Rows are points. The points of each table are mixes of a few directions, plus a little noise. How many directions does each table use, and how many do they share? Where both have some left over, give the other angles between the two spaces (their principal angles), to ten degrees, smallest first.
(in the rows, 128 means zero)

First (6 x 3):
[[ 88 146 178]
 [ 68 154 201]
 [168 111  79]
 [160 114  89]
 [182 104  62]
 [103 139 159]]
Second (6 x 3):
[[207  93  30]
 [ 72 152 197]
 [101 140 162]
 [102 139 159]
 [140 123 113]
 [145 121 106]]
Directions: first 1, second 1, shared 1

First:
[[105 187  93 182]
 [170  16 172 105]
 [107 182 100 169]
 [135 112 144  89]
 [123 142 132  93]]
Second:
[[105 140 197 177]
 [158 110  37  66]
 [159 109  33  62]
 [122 132 147 141]
 [122 133 147 141]
 [ 99 146 215 189]
 [118 135 161 151]
 [142 120  86  99]]
Directions: first 2, second 1, shared 0; angles 70

First:
[[130 118 124 134 136 130]
 [ 94 179  56 152  75  90]
 [132  85  90 165 159 131]
 [105 163  75 148  91 101]
 [133 143 170  97 121 135]
 [162  36 155 143 209 165]
 [ 96 199  91 124  63  93]
 [149 106 188 101 153 151]
 [148 120 203  86 145 152]]
Second, 7 rows:
[[112 150 120 110 129 103]
 [116 160 127 111 109 109]
 [161  94 121 178 106 138]
 [202  68 145 187 102  63]
 [110 167 184  50 147 115]
 [ 94 135 108 133 139 249]
 [102 123  91 126 164 119]]
Directions: first 2, second 4, shared 2

First:
[[110   7 134 147 156 174 134 141]
 [139 183 130  94 141 122 132 107]
 [122  97 128 141 127 135 127 136]
 [133 150 130 109 139 128 131 117]
 [131 125 134  94 165 149 138 109]
 [125 161 111 200  39  69 105 170]
 [131 136 131 109 145 135 132 117]
 [133 163 125 129 113 111 124 128]]
Second, 7 rows:
[[130 142 128 118 133 127 130 122]
 [150 229 134  56 162 122 138  85]
 [129 131 128 126 129 128 128 127]
 [137 172 131  97 143 125 132 110]
 [108  30 122 196  95 134 117 169]
 [117  75 125 165 110 131 122 151]
 [127 119 127 135 125 129 127 132]]
Directions: first 2, second 1, shared 1

First, 11 rows:
[[129 127 127 164  94  87 128 144 134 108 126]
 [127 132 141 140 130 154  96 114 114 119 136]
 [127  92 120 160  95 123 115 121 129 128 137]
 [131 138 142 148 117 138 108 121 115 110 139]
 [122  88 125 163 108 151  77 108 127 128 135]
 [150 163 134  55 160 147 215 122 111 147 153]
 [125 118 124 153 106 103 121 137 135 119 125]
 [106 146 125 135 150 102  92 154 150 122  84]
 [149 198 143   7 209 171 227 121 105 156 147]
 [129 100 125 157 100 125 113 121 127 123 138]
 [110 108 106 122 144 103 115 146 159 148  91]]
Second:
[[111 106 137 123 153 159 108 154 133 164 107]
 [150 134 103 108 117 115 122 126 167 129 142]
 [124 107 151 142 130 165 119 145 109 150 133]
 [195 147  92 110  64 101 131 107 180 107 200]
 [ 92 116 125 111 179 134 110 151 139 158  74]
 [106 121 162 157 133 149 139 129  77 124 120]
 [100 112 163 151 147 162 127 141  84 141 110]
 [164 139 111 123  91 114 134 112 149 111 168]
 [ 85 166 107 113 171  45 158  94 121  79  57]
 [169 142 113 126  82 111 139 108 144 103 177]
 [109 114 150 140 143 153 121 140 104 143 115]]
Directions: first 4, second 3, shared 1; angles 50, 70

First, 11 rows:
[[113 170 133  91 150 144 119 182  77  91 152 147]
 [ 95  83 132 121 167 127 156  69 156 142  88 148]
 [174 131 119 167  69 108  94 141 147 150 149  85]
 [171  92 129 213  70 110  61  93 111 167 122  59]
 [ 75 150 153  93 205 125  79 174  95 104 155 124]
 [ 91  90 105 183  97 122  79  85 148 151 144 184]
 [200 177 103 100  62 123 144 172 124 119 132 123]
 [124 125 147  89 185 115 109 126 117 134  93  87]
 [ 43 114 155 124 210 127 129 131 156 114 159 147]
 [141 154  98  84  92 148 225 137 158 107 124 205]
 [180 117 133 137  98 151 211 104 119 128  89 101]]
Second (9 x 12):
[[104 168  69 178   7  26 146 143 163  82  92  82]
 [197 120 160  79 183 186 114 140 129 172 156 133]
 [202 125 129  74 135 204 138 126 114 162 146 195]
 [ 73 133 114 192  89  55 122 132 156 103 120  68]
 [ 74 139 128 147 137  72 122 135 128  93 105  74]
 [ 54  96 148 177 165 125 119 105 118 116 138 127]
 [169 130 140  66 168 176 133 135 104 142 124 159]
 [173 115 135 120 129 177 125 123 136 163 160 163]
 [110 126 126 117 136 137 137 122 106 115 113 152]]
Directions: first 6, second 4, shared 3; angles 90
